Each point is reached from the start by the listed moves, each made 0, 1 or 2 times, or once backwards (-1), plus a little noise. Is the number of moves made odd or even? Then give how often each move was made.
In the rows, zero is written as 128.

Moves:
(1): [158 116 134 154]
(2): [137 146 148  92]
(3): [124 137 152 127]
Start: [138 118 128 132]
Points:
[112 158 166  72] -> odd (-1, 1, 1)
[173 133 173 122] -> odd (1, 1, 1)
[213 139 205 112] -> odd (2, 2, 1)

Moves:
(1): [151 125 132 134 133 115 112 131 150 131 125 135 140 118]
(2): [127 153 121 137 119 130 136 125 116 137 132 133 134 126]
(3): [126 118 151 133 130 105 139 139 112 146 116 131 142 132]
(4): [123 131 134 147 122 144 137 152 144 126 131 127 108 140]
(5): [127 143 128 130 142 139 122 140 122 137 114 126 134 132]
(6): [119 133 147 128 116 134 130 115 132 145 145 123 139 114]
(7): [138 113 136 135 148 128 143 130 128 135 129 130 120 115]
(8): [143 128 114 114 121 143 133 143 123 118 141 134 128 127]
(9): [105 137 130 113 134 116 118 140 145 133 140 133 126 137]
(10): [134 128 117 132 132 132 128 131 129 138 126 116 131 119]
(11): [136 125 131 133 132 120 103 125 122 138 149 119 118 123]
Start: [128 128 145 136 136 130 137 141 134 115 126 123 133 130]
Points:
[140 111 233 135 211  55  63 142 167 189 115 132 185  99] -> odd (2, -1, 1, -1, 2, 1, 1, -1, 1, -1, 1)
[150 138 153 114 182 140 124 219 109 153 146 132 138 129] -> even (0, 0, 1, 0, 2, 0, 1, 2, 1, 0, 1)
[106 211 212 171 142  63 101 170 137 219  93 140 227 132] -> even (2, 2, 2, 0, 2, 1, -1, -1, 1, 0, 0)
[182  78 171 177 120 187 249 203 138 126 143 129 110  97] -> even (0, 0, 1, 2, -1, 1, 2, 2, -1, 1, -1)
[149 182 140 191 138 184 160 211 125 144 160 126  92 134] -> even (0, 2, 0, 2, 1, 0, 1, 1, 0, 0, 1)
[157 170 152 208 161 142  65 204 198 166 102  89 133 133] -> odd (2, 0, 0, 2, 2, 0, -1, -1, 0, 2, 1)
[118 218 137 113 107  97  45 102 193 180 215 122 193  78] -> odd (2, 2, -1, -1, 0, 2, -1, 0, 2, 1, 1)
